Rows are points. Before rounding, the points of a table are all equally far from one centre. They may lie mostly on one side of it. Where is the centre, to within rounding?

Points:
28.8; 9.2
5.8; 16.3
28.4; -2.3
0.4; 9.2
13.7; 19.1
20.1; 18.1
28.9; 9.0
Centre: 14.6; 4.0

Points:
4.3; 39.4; -4.5; -1.1; 16.0; -15.4; -28.6; -2.4; -38.0; 22.4; -19.3
-8.0; -7.0; 2.5; -15.2; 8.5; 19.7; -14.4; 6.6; -26.5; 8.4; -36.9
4.8; -0.4; 3.9; -38.1; 18.0; 11.3; -31.5; 13.3; -15.5; 20.3; -7.4
2.5; 31.8; -8.3; -22.8; 8.7; -7.1; 3.2; -4.3; -27.7; -4.6; -20.7
-14.6; -1.4; -4.8; -29.8; 16.4; -11.4; -10.3; -3.8; -14.2; -5.9; -21.5
18.7; 14.7; 4.0; -27.3; -17.2; 6.9; -33.5; 8.4; -7.2; 23.5; -17.0
2.9; 36.9; 3.3; -13.3; 3.6; 22.9; -28.5; -1.2; -24.2; 26.7; -26.9
-5.5; 10.7; -18.2; -3.1; -8.0; 12.9; 8.2; 14.5; -14.5; 15.4; -0.3
17.1; 17.1; -13.2; -31.7; 25.5; -15.3; -22.0; 1.1; -14.2; 15.8; -18.4
-28.7; 21.9; -13.8; -16.2; 10.6; -5.6; -7.8; 3.2; 2.5; 11.8; -3.8
0.9; 7.0; -24.7; -2.7; -18.6; -2.3; -17.2; -11.1; -10.4; 16.9; -25.5
-20.4; 35.9; 4.4; -2.2; 7.4; -3.0; -9.1; -10.5; -32.0; 24.8; -6.9
-1.7; 12.5; 12.3; -23.0; -18.3; 9.6; -4.5; 20.8; -28.1; 11.8; -18.0
-13.4; 26.8; 3.8; -5.9; 5.0; -12.1; 3.2; -7.8; 4.5; 19.4; -16.7
-5.3; 5.8; -5.0; -6.2; 17.4; -6.5; -14.7; -24.2; -11.4; 32.7; -19.9
8.2; 3.7; -16.0; -12.4; 15.6; -20.8; -18.7; -1.9; -6.3; 34.5; -20.3
12.3; 25.8; -31.6; -22.3; 2.5; -7.5; -21.6; 7.8; -31.8; 10.8; -11.4
Centre: 0.5; 14.0; 0.0; -5.9; 5.8; -0.3; -21.5; 5.3; -16.3; 9.4; -10.7
